Each row of a before or after table is a point. The points were changed in one or more steps. Then noise was added and the rows were shuffled. The steps act on columns, c1 being the first. What was done? A step turns or swaps two columns, mirrors them in a line or flattens them onto one, adds a multiple of one to another, or multiplies or shifts one. Angles are multiples of 10 degrees, from the lower column toward the higher: turns from -170 to 170, lines from 10 to 170 but not 90. Use the fewest steps. Two steps may share a column if one is a turn and the other turns, adds or multiplies; they go together, in the order done. Otherwise the lowest column goes first.

Before, 9 rows:
+0.06; +0.27; -0.39
+0.15; -0.23; +0.33
+0.84; -0.43; +0.55
+0.63; +0.68; -1.10
+0.22; -0.37; -0.12
-0.15; +0.00; +0.10
-0.24; -0.10; +0.34
+0.19; +0.15; +0.01
+0.83; +0.21; +0.14
After (9 x 3):
+0.26; +0.08; +0.31
+0.13; -0.01; -0.23
-0.63; +0.69; +0.65
+0.41; +0.45; +1.22
-0.07; -0.34; +0.19
-0.16; +0.23; +0.15
-0.34; -0.01; -0.15
-0.08; -0.08; -0.42
-0.94; +0.22; +0.30
Steps: turn c1 and c3 by 130 degrees; add -0.7 times c1 to c2

Before, 14 rows:
+0.20; -0.32; -0.11; -0.24; +0.26; +0.06; +0.28; +0.02
+0.27; -0.23; +0.22; +0.14; +0.28; +0.14; +0.14; -0.19
+0.17; +0.15; +0.19; +0.13; +0.23; +0.43; -0.06; -0.03
+0.25; -0.56; -0.38; +0.14; -0.24; +0.44; +0.03; -0.08
+0.31; +0.16; -0.17; -0.10; -0.82; +0.13; +0.10; -0.05
+0.38; +0.06; +0.10; +0.04; +0.21; +0.38; -0.01; -0.08
+0.23; +0.06; +0.39; +0.14; +0.04; +0.09; +0.14; -2.21
+0.16; +0.05; -0.19; -0.19; +0.32; +0.21; +0.30; -0.17
-0.16; -0.09; +0.29; +0.03; +0.12; +0.57; +0.13; -0.01
+0.01; +0.09; -0.27; +0.24; +0.32; +0.19; +0.20; -0.11
-0.39; -0.27; +0.24; +0.12; +0.02; +0.16; -0.65; -0.06
+0.10; +0.01; -0.33; -0.16; +0.36; +0.38; -0.98; -0.16
+0.26; +0.12; -0.23; -0.41; -0.05; +0.51; -0.06; -0.19
+0.18; +0.01; +0.31; +0.03; +0.33; +0.25; -0.21; -0.18
After:
-0.49; +0.11; +0.29; +0.08; +0.64; -0.22; -0.01; -0.04
+0.32; -0.54; +0.06; +0.12; +0.05; -0.27; -0.65; -0.60
-0.26; +0.01; +0.40; +0.16; +1.00; -0.17; -0.21; -0.30
-0.39; -1.12; -0.25; +0.16; -0.74; -0.34; +0.03; +0.09
-0.23; +0.10; -0.11; +0.00; +0.95; -0.14; +0.28; +0.04
-0.21; -0.64; +0.00; -0.16; +0.79; +0.01; +0.29; +0.12
-0.34; +0.33; -0.01; -0.02; -2.45; -0.02; +0.11; -0.01
-0.25; +0.13; +0.51; +1.78; +0.12; -0.02; +0.13; -1.18
-0.22; +0.02; -0.29; +0.03; +1.09; -0.33; -0.97; -1.21
-0.06; +0.18; -0.27; +0.24; +0.96; -0.17; +0.20; +0.30
-0.04; -0.18; +0.21; +0.03; +0.35; -0.60; +0.14; +0.14
-0.42; +0.26; -0.11; -0.12; -0.15; -0.40; -0.06; -0.49
-0.30; +0.28; +0.28; +0.10; +0.70; -0.35; -0.06; +0.02
-0.31; -0.47; +0.34; +0.24; +0.83; -0.03; +0.14; +0.12
Steps: add 0.5 times c1 to c3; turn c1 and c6 by 160 degrees; multiply c2 by 2; turn c4 and c8 by 50 degrees; add 1 times c7 to c8; multiply c5 by 3

Before (14 x 11):
+0.10; +0.54; +0.06; +1.30; +0.69; +0.23; +0.06; +0.35; -0.70; -0.37; -0.08
-0.33; +0.08; +0.07; +0.24; +0.44; -0.02; -0.19; +0.00; -0.16; +0.48; +0.60
-0.29; +0.35; +0.36; -0.34; +0.53; -0.19; -0.09; -0.11; +0.33; +0.31; -0.42
-0.45; -0.50; +0.32; -0.27; +0.71; -0.04; -0.07; +0.16; -0.76; +0.43; -0.13
-0.21; -0.54; -0.54; +0.08; +0.28; +0.35; +0.07; +0.18; +0.48; +0.09; -0.38
+0.50; -0.52; +0.21; -0.33; +0.47; +0.28; +0.10; -0.69; +0.16; +0.38; -0.28
-0.03; -0.50; -0.65; -0.32; +0.60; -0.88; -0.68; -0.19; +0.25; +0.27; +0.23
-0.09; -0.07; +0.27; -0.10; +0.34; -0.06; -0.22; +0.57; +0.15; +0.05; -0.63
-0.23; -0.41; -0.20; +0.60; +0.37; -1.69; +0.24; +0.27; +0.38; +0.48; -0.15
+0.16; -0.44; +0.21; -0.39; +0.71; +0.00; +0.10; +0.49; +0.05; +0.37; +0.10
+0.11; +1.10; -0.38; +1.54; -0.56; +0.09; -0.01; +0.42; -0.61; +0.49; -0.39
-0.19; -0.25; +0.44; -0.34; -0.66; -0.07; -0.04; +0.12; +0.37; -0.07; -0.42
+0.58; -0.11; -0.01; -0.42; -0.17; -0.09; +0.13; -0.25; +0.11; +0.43; -0.10
-0.34; +0.21; -0.69; -0.26; +0.04; -0.13; +0.24; +0.16; +0.13; -0.22; -0.21
After, 14 rows:
-0.32; +0.02; -0.59; +0.40; -0.29; +0.05; -0.06; -0.11; -0.49; +0.58; -0.43
-0.35; -0.02; +0.57; +0.26; -0.36; +0.09; +0.23; +0.15; -0.21; +0.08; -0.23
+0.10; -0.88; -0.39; -0.87; -0.56; -1.00; +0.06; +0.31; +0.03; -0.07; +0.10
-0.10; +0.13; -0.37; +0.39; -0.18; -0.25; -0.23; +0.57; -0.07; +0.35; -0.47
-0.20; +0.72; +0.31; +0.26; -0.47; -0.42; +0.08; +0.22; +0.11; +0.42; +0.02
-0.04; +0.51; +0.26; -0.19; -0.85; +0.74; -0.66; -0.18; +0.18; +0.59; -0.51
+0.56; +0.15; +0.06; +0.35; +0.16; +0.25; +0.17; -0.25; +0.03; +0.73; -0.11
-0.44; -0.26; -0.59; +0.26; -0.44; +0.09; -0.06; +0.16; +0.86; +0.71; -0.12
-0.18; +0.42; -0.03; +0.44; +0.80; +0.00; -0.01; +0.12; -0.03; +0.22; -0.29
-0.34; -0.18; -0.26; -0.49; -0.35; +0.22; -0.18; +0.03; +0.06; +0.79; +0.39
+0.16; +0.31; -0.51; +0.26; -0.51; +0.26; +0.11; +0.48; +0.30; +0.70; +0.09
-0.28; +0.55; +0.00; -1.10; -0.42; +0.35; +0.24; +0.28; +0.09; +0.78; -1.38
+0.48; +0.47; -0.43; +0.51; -0.31; -0.09; +0.08; -0.70; +0.29; +0.70; +0.01
+0.10; -1.20; +0.64; -0.96; +0.31; -1.24; -0.01; +0.43; -0.46; +0.81; -0.19
Steps: turn c2 and c9 by -130 degrees; turn c3 and c5 by 150 degrees; turn c6 and c11 by 50 degrees; turn c4 and c6 by -140 degrees; shift c10 by +0.30
